Each row is a point. Each copy is the shape, with its points in the same order, turned, moved and blurred by noise. Is it also mirrored, or only turned?

Shape (8 x 3):
[[ -3  10  40]
 [-15   3 -20]
 [ 37  10  17]
 [-35   1  26]
 [ 84 -12  31]
 [-11 -17  17]
 [-16   5  32]
 [-32  15   6]]
Copy 1, 8 rows:
[[-15  37  25]
 [ 12  -4 -14]
 [ 15   8  45]
 [-28  29  -8]
 [ 11 -13  91]
 [-25   4  10]
 [-19  38  13]
 [-12  28 -24]]
Copy 1 is: only turned
Copy 2:
[[ 52   0  39]
 [ 14  -5 -16]
 [ 24 -39  33]
 [ 43  33  14]
 [  7 -63  75]
 [ 14  15  26]
 [ 43  15  24]
 [ 41  16  -5]]
Copy 2 is: only turned

Shape, 10 rows:
[[ 23  19   5  13  26 -21]
 [ 59  -6  -6 -50 -27  49]
 [-55  21 -23 -38 -10 -38]
 [ 35 -42   3  10  15  30]
 [-34   4   1  36  -4  -6]
 [-12  26 -21 -23 -13 -42]
 [ 26 -40  32 -17   7  67]
 [ -2  36 -13  -6  55 -17]
 [  4  41   5   5  27  19]
 [ 18 -30  43 -24 -25  14]]
Copy 1 (10 x 6):
[[ 21 -15  26  10  26   9]
 [ 69  60  21 -44 -17 -24]
 [-58  20  12  13 -26  -8]
 [ 58 -10  -3 -48   0  22]
 [-13 -36 -24  -6   6 -15]
 [-18  15  27  28 -19 -12]
 [ 55  10   2 -93   7  -3]
 [ -9  12  22  15  40  27]
 [  9  11   8  -8  49 -12]
 [ 30  -5  34 -65 -25 -28]]
Copy 1 is: mirrored
Copy 2 (10 x 6):
[[-21  24  23 -24  -3 -29]
 [-31  19 -70 -14 -43  29]
 [ 52 -43  25   2 -36 -17]
 [-29  46 -14   3  25  30]
 [ 15 -12  22 -15  40   2]
 [ 14 -28   9  -2 -29 -27]
 [-28  45 -24 -22  -5  73]
 [ 14  34  31 -33 -22 -40]
 [  1  21   2 -55  -5 -18]
 [-44  -8  -3  -9 -18  57]]
Copy 2 is: only turned

Shape, 14 rows:
[[-50  -2 -22 -16 -41 -30 -53  45]
 [-19 -23  -9   3  20  33   8  27]
 [ 23 -20 -30  -9 -29 -32   9   3]
 [-39 -32  -8 -22 -43 -32 -26  43]
 [-29  -3   3 -26 -19 -31  -6   9]
 [ 38  21  10  30   5 -37 -42 -21]
 [ 26 -46   8  48 -40  39  -2 -26]
 [  7 -36  -5  68 -16  22   3 -52]
 [ 12  12  -3  16 -41  18  -8 -49]
 [-25  13 -31 -11 -19 -47 -26  34]
 [ -7  28  27 -16  -3 -56 -21  27]
 [ 31  26  24 -30  30 -16 -76   7]
 [ 31 -11  20  55 -37  30   8 -17]
 [-27 -66  10   4   2  19   7  -9]]
Copy 1:
[[ 38 -15  21  46 -40 -14  11  55]
 [ 10   7 -12   9  46  -7  33   1]
 [ 44 -15   2  38  -4 -13 -31 -35]
 [ 36 -20  -1  63 -18  10   5  37]
 [ 18  13 -19  30 -14   5 -17  16]
 [-39   3  42   7 -15 -27 -56 -19]
 [ 22 -41  47 -17  61  25 -37 -21]
 [ 17 -36  25 -33  63  -1 -60 -10]
 [ 25  -4  29 -38   3  17 -36 -18]
 [ 32   5   8  50 -39 -28  -4  20]
 [-14  38   5  59 -23  -8 -33  12]
 [-71   9  23  17 -45  -6  11 -13]
 [ 13  -8  53 -10  54  25 -44 -26]
 [ 13 -33 -35   0  47  16 -13  15]]
Copy 1 is: only turned
Copy 2:
[[ 36  11  25  19  21 -42 -37 -53]
 [-21 -11 -12  -1  27 -31   8  21]
 [ 44  22 -18  -1   6  30 -16  12]
 [ 34  16  21  17  50 -24 -43 -23]
 [ 28  16   5   8  16 -16 -54  10]
 [ -6   9   9  -6 -52  45 -34 -15]
 [-32  19 -50  42  26  51   3  -5]
 [-50  38 -78  17  -5  36 -10  -5]
 [ -1  14 -43  57 -26  27 -32  18]
 [ 51   4   8  -9  -5 -26 -45 -23]
 [ 19 -10  41 -21  -5   3 -67   1]
 [ -5   3  75  11 -45  14 -16  11]
 [-28  -2 -56  31  10  58 -23   5]
 [-38  38 -21  10  49 -11  -7  25]]
Copy 2 is: only turned

Shape, 16 rows:
[[ 13   4  20 -57  31 -49 -30  -9  23 -49  23]
 [-11   6 -12  13 -19 -25 -50 -53 -10 -25  45]
 [ -6 -52  25   4  24 -20  58  30   8   1  37]
 [-28 -29 -55   6   1  24   9   6  -3  15  11]
 [ 21 -18   8 -37 -40  33 -28  49 -18  17 -30]
 [-22  42   4 -30 -24 -10  28  52  25 -64 -35]
 [-46  -7   9  36  27 -76 -40 -26  32 -20  -9]
 [-13 -43  -6  21 -14  26 -19   7  16 -43  16]
 [ -6   0 -23  -2 -32  -7  11  21 -27  25 -45]
 [-54  12   6   7 -75 -20 -24  24  34   0 -34]
 [-25  24   8 -46  34   9 -61 -35  26 -18  12]
 [ 16   6  -9  25  -1 -41  11  38  17 -25  38]
 [ 31   9  17  46   3  33   4 -33  15 -27  -6]
 [ 12 -18  25  14 -17  -2 -38 -15  56   5 -10]
 [ -9 -20  29  15  28  33  11  15  -1  29 -32]
 [ 22   4 -36 -16 -14 -17 -22 -57  -1 -18 -45]]
Copy 1, 16 rows:
[[-23  22 -23  26  56 -10  -5  30 -12  63  33]
 [ 12  48 -29   3   2  23 -62  30  56  31  30]
 [ -1 -34 -11  -5 -35  36  59  56   8  54  21]
 [ 11  27  16 -41 -56  17  16  19  15  -6  31]
 [-38  -2 -27   5 -21   8   8  -2 -26 -47 -31]
 [ 51   6   9  38  12   4  15 -11 -70  26 -13]
 [ 31  11   2  21 -17 -38 -51  85  10  53  41]
 [  5   1 -12 -47 -20  29 -30  32 -13  24   1]
 [ 26  -6  -5  23 -33 -18  14   4  15 -42  -6]
 [ 37  18 -22  45 -69 -10 -51   5 -36   1  -1]
 [-52  56  27  16  14  -8 -45  14   2  44  22]
 [ 41  31 -37   8   0  26  25  61  -3  37   1]
 [ 19   4   6 -33   5   9 -32  20  41  46 -56]
 [-17  15 -34  -6 -38 -30 -39  29  -1  45 -28]
 [-22 -24  39  -7 -42  -3  11  39  11   6 -35]
 [ 16  15 -13 -14  21 -52 -30 -19  37   1  10]]
Copy 1 is: only turned
Copy 2 (16 x 11):
[[-15   5 -36  62  12  42  16 -15  52 -26 -60]
 [-19  -5 -38   8 -29   4 -66   3  23 -39 -39]
 [ -6  12  17  -9  62  44  -2  17  27  20  17]
 [  3  34  23 -12  33 -21 -27  21 -33 -28 -28]
 [ -1  35  31  17 -18  12  20 -47 -59  20 -29]
 [-52 -13  51  96  27 -16  12 -14   8  18 -32]
 [ 27  -3  11  35 -11 -16 -37  -3  92 -55  -2]
 [ 29 -18  12  22   0   2 -32  28 -16   8 -35]
 [-17  23  40  14  16 -27  -7 -49 -36 -19  12]
 [-15  37  68  65 -43 -25 -41 -15   6   7  -4]
 [-19  10  -5  20 -38   4  19  16  32 -57 -81]
 [-10   8 -19  30  41 -16 -27 -10  34  34 -13]
 [ -5 -46 -26   8 -19 -25  10  31 -10  -5  13]
 [ 27  21  -8  31 -46  -9   7  14  14  -3   4]
 [  9  -2  38 -28   3  -5  42   1  -7  -9   7]
 [ -7   1 -28  52 -20 -20  -4 -25 -30 -76  -3]]
Copy 2 is: only turned
